Each row of a before or after table is a point. One or more steps were done to the points. Then noise was added and the rows were shuffled. The steps act on how far a point lies along the listed directions, d1 being the first. Write out the steps. A step turns or swaps two directions, mirrors them in a line or flattens them onto one, adds a multiple of one to another, or multiplies one. Angles are multiples of 10 degrees, from the lower direction toward the higher: turns from -170 to 170, lines from 10 to 170 but not 90. Use the fewest steps. Two steps may share a direction if one is a turn and the other turns, adds or multiplies; they go together, in the order done. Otherwise the lowest direction goes first.

Directions:
(1): [33 27]
(2): [ 27 -33]
Before:
[[-37  -4]
 [-32  60]
 [  4  13]
 [ 26 -19]
 [-20  12]
 [-11 -21]
 [ -2   3]
 [-19  -5]
 [-26  14]
 [-24  -1]
 [-41 -24]]
After, 11 rows:
[[  0   3]
 [  9  25]
 [ -8  20]
 [ -9  34]
 [ 54  41]
 [ 10  28]
 [-14 -30]
 [ 14  -1]
 [-22  10]
 [ -5  25]
 [-30  37]]
Steps: turn d1 and d2 by 80 degrees

Directions:
(1): [29 38 20]
(2): [-17 -12  47]
(3): [ 39 -33   6]
Before:
[[  5  38  -8]
 [-22 -37  -7]
 [-34   4  19]
 [  0   5 -47]
 [-20  37   2]
 [ 47  17  48]
 [  5 -14 -12]
 [-14   4 -54]
 [-19 -25 -15]
 [  1  -5 -32]
 [ -6  17 -12]
 [ -6 -25 -19]
 [ 10   6   0]
 [ 44 -16  22]]
After, 14 rows:
[[-39  -3  11]
 [  9   7   4]
 [-17 -32 -20]
 [-21  35   7]
 [  8   2 -31]
 [  3  41   4]
 [-14 -20 -24]
 [  0 -19 -25]
 [ -3  18 -54]
 [ 10  15 -44]
 [  8 -10 -14]
 [ 36 -22  27]
 [ 34   4  62]
 [ -3  21  -8]]
Steps: turn d1 and d2 by 20 degrees

Directions:
(1): [-20  54  -9 -15]
(2): [-53 -24  -5 -14]
(3): [ -2   3  57 -19]
(4): [-20  10  16  53]
Before, 9 rows:
[[-14   1  17  43]
 [ -9 -25  -4   7]
 [ 31  -7   0  -1]
 [ -5  17 -11  -4]
 [  0  42  16  18]
 [-17 -18  51 -17]
 [ -6   5 -30  -2]
 [-13 -15   1 -14]
 [-10   8  30 -14]]
After:
[[ 13  -2  57 -30]
 [-20 -25 -40 -23]
 [ 25   7  27 -16]
 [-37   3 -27  -3]
 [ 15  -3  -1 -10]
 [ -2  12  33 -15]
 [  5   4 -19   8]
 [ -1   6 -11   4]
 [-11   1   0  26]]
Steps: multiply d1 by 0.4; turn d2 and d4 by -130 degrees; add -1 times d2 to d3
